Rows are points. To make a cloud, some directions were put in groups of two or more. Within a group, all points are equally far from the middle, so they leave a hole (a ring in 2 directions, a hollow ball in 3). The other directions are filled evenly. Then the cloud was stretched, turned, moved and blurred a little. Count the holes, and give their numbers of directions, smallest first.
In the rows, 128 means zero.

Cloud, 14 rows:
[[112  84]
 [121 130]
 [187 106]
 [169 137]
 [124 142]
 [184 115]
 [ 78 123]
 [ 91  91]
 [ 81  97]
 [195 126]
 [ 96 121]
 [ 95 125]
 [121 107]
 [173 117]]
Holes: 0

Cloud, 19 rows:
[[101 155 173]
 [133  85 153]
 [181 113 122]
 [ 68 144 132]
 [179 116 152]
 [128  83 146]
 [ 70 101 139]
 [110 127  85]
 [ 97 110 182]
 [110  85 111]
 [154 111 177]
 [170 105 104]
 [ 94 137 185]
 [ 94 155 168]
 [173 143 139]
 [176 118 107]
 [155 101 169]
 [ 86  90 136]
 [129 163 150]]
Holes: 1 (3)

Cloud (28 x 4):
[[157 155 125  70]
 [119 104 158 167]
 [112 188 155 110]
 [124 161  93  85]
 [112 129 108 147]
 [158 138 191 145]
 [163 144 180  92]
 [138 125 147 167]
 [111 185 130  95]
 [110 179 124 141]
 [176 190 134 152]
 [133 147 179  81]
 [171 117 112 102]
 [127 114 134 161]
 [161 194 161 131]
 [103 183 116 112]
 [121 181 129 150]
 [ 94 162 156  96]
 [ 83 147 137 103]
 [133 146 198  92]
 [155  99 122 117]
 [143 107 172 164]
 [134 197 157 121]
 [113 127 160 169]
 [122 186 129  84]
 [115 179 136  86]
 [128 178 146 152]
 [131 188 128  78]]
Holes: 1 (3)

Cloud, 56 rows:
[[172 123 130 130 161 101]
 [133 136 162  73  94 146]
 [153 103 190 187 133 136]
 [134 182 104 131  79 180]
 [194 104 137 162 138 166]
 [140 112 111  73  68 170]
 [126  99  67 150 157 149]
 [124 156 168  90  91 153]
 [119 138 124 159 115  92]
 [141 148  62 110 108 199]
 [167 103 157 130 164 107]
 [139  98 118  86  79 134]
 [105  90  74 133 117 145]
 [140  81 104 156 184 152]
 [ 93  91  79 126 112 162]
 [130 162  92 101 153 150]
 [167 186 119 122 104 121]
 [124  97 166 186 149 178]
 [161 145 101  88 147 167]
 [164 116  95 122 144 106]
 [ 95  86  89 135 107 166]
 [130 137 110 151 142  84]
 [182 186 129 148 121 162]
 [199 143 139 171 130 159]
 [118 118  93 133 142  92]
 [130 125  82 183 141 166]
 [133 124  81 175 153 180]
 [140  72 131 115  91 145]
 [104 118  60 115 136 161]
 [107 158 155  93  91 154]
 [ 97 109 118 148  98 191]
 [ 93  78 123 112 126 180]
 [ 82 109 149 126 126 119]
 [130 168 147 117  65 172]
 [144 132 175  94  92 124]
 [115 130  60 128 117 191]
 [131 165 115 177 155 161]
 [141 148 148 175 161 188]
 [129 125  77 172 147 180]
 [ 98 112 134  77 116 172]
 [ 89  84  96 119 110 169]
 [126 113 167 186 157 181]
 [112 111 174 169 111 115]
 [121 120 141 125  98  88]
 [ 85  85  97 112 115 155]
 [128 125 148  64  96 158]
 [151 163 162 115 152 158]
 [149 102  96 188 166 164]
 [195 120 120 131 132 184]
 [142 149 139 138  82  99]
 [132 169 124 167 163 155]
 [177 139 114 132 134 209]
 [199 131 111 152 125 171]
 [132  94 174 181 110 144]
 [160 140  93  98 113 109]
 [116 186 106 134 113 152]]
Holes: 3 (2, 2, 2)

Cloud (77 x 8):
[[109 184 110 103  89 114 131  79]
 [ 95 186  99 138 137 184 111  89]
 [ 89 124  98 114 144 135 144 190]
 [167 149 182 134 117 161 121 149]
 [176 175 100 105 205 144  85 125]
 [106 124 125  82  58 168 146 166]
 [135 143 158 105 168  92 109 110]
 [131 165 177 129 169 117 155 150]
 [ 57 115 116 104  58 159 160 143]
 [127 186 100 132 147 175 104 112]
 [157 137 134 164 176 146 168 128]
 [143 119 177 113  66 120 179 166]
 [130 133  86  78 138 117 137 139]
 [ 98 171 117 158 157 187 128 164]
 [111 111 136 101 107 184  94 154]
 [139 167 100 113 192 101 111 132]
 [ 96 128  84  85 108 125 133 105]
 [ 87 120 158 107 123 138 191 146]
 [135 170  96  85 159 177 121 134]
 [141 132 168  75  98 103 118 144]
 [181 127 128 119 104 141 121 135]
 [123 155 149  44 147 126 129 133]
 [113 110 166 120  88 104 170 122]
 [ 56 159  92 140 153 135 163 124]
 [ 70 113 146 117 118 134 150 161]
 [ 73 124 114 127  48 175 183 160]
 [107 105 129 129 110 186 106 183]
 [155 156 173 134 196 127 120 141]
 [113  85 173 133  66 138 197 139]
 [192 148 167 154 134 149 182 155]
 [132 146 181 189 138 163 187 120]
 [140 166 103 122 105 144 184 168]
 [149 168  94 123 191 165 107 143]
 [152 128 176 113  82 107 159 171]
 [127 154 123  88 146 185 145 157]
 [ 66 177  92 125 187 154  89 101]
 [150 140 179 130  97 178 154 157]
 [104 131 123 107 123  95 148  76]
 [162 108 132 137 158 135 125 125]
 [146 155 104 142 112 119 134 193]
 [140 198 138 147 167 109 124 104]
 [166 145 100 101 167 109  54 145]
 [164 182 133  94 144 129 147  77]
 [134 132 113 112 160 137 130  74]
 [203 116 143  99 148 127  85 140]
 [122 132  96 119 146 119 182 149]
 [145 162 142 172 115 108 165 160]
 [ 90 182 137  62 117 165 143  95]
 [135 113  94 121 100 160 125 140]
 [153 190 115 120 138 109 152 145]
 [132 183 126  70 121 190  88 126]
 [108 149 108  91 138 153 175 176]
 [108 150 117 205 114 136 156 159]
 [ 95 122 108 155 174 181 132 184]
 [140 115  86  82 135 138 157 194]
 [ 39 181 117 131 138 153 156 113]
 [105 150 122 119  91  98 129  84]
 [156 159  96 106 182 153 116 115]
 [124 126 102 101  95 142 118  85]
 [118 112  90 143 127 167 104 153]
 [129 181  98 137 202 142  95 111]
 [106 112 168 114 124 137 183  92]
 [157 184 175  95 110 104 147 119]
 [158 201 169 100 156  98 124 106]
 [104 183 104  77  98 180 116  98]
 [153 138  94  65 133  96 110 135]
 [ 64 121 105 120 143 183  91 115]
 [108 131 172 118  63 178 163 126]
 [122 139 171 141 181 130 134 148]
 [125 136 109  62 141 159 148 170]
 [117 198 125 127 140 104 155  82]
 [145 143 127 114 101 196 128 195]
 [106 150  99 103  70 137 141  95]
 [ 63 164 132 122 112 160 192 140]
 [131 135 137 101 106  89 129 103]
 [146 137  86  54 104 118 104 127]
 [166 141 161  84 142  92  74 133]]
Holes: 3 (2, 2, 2)
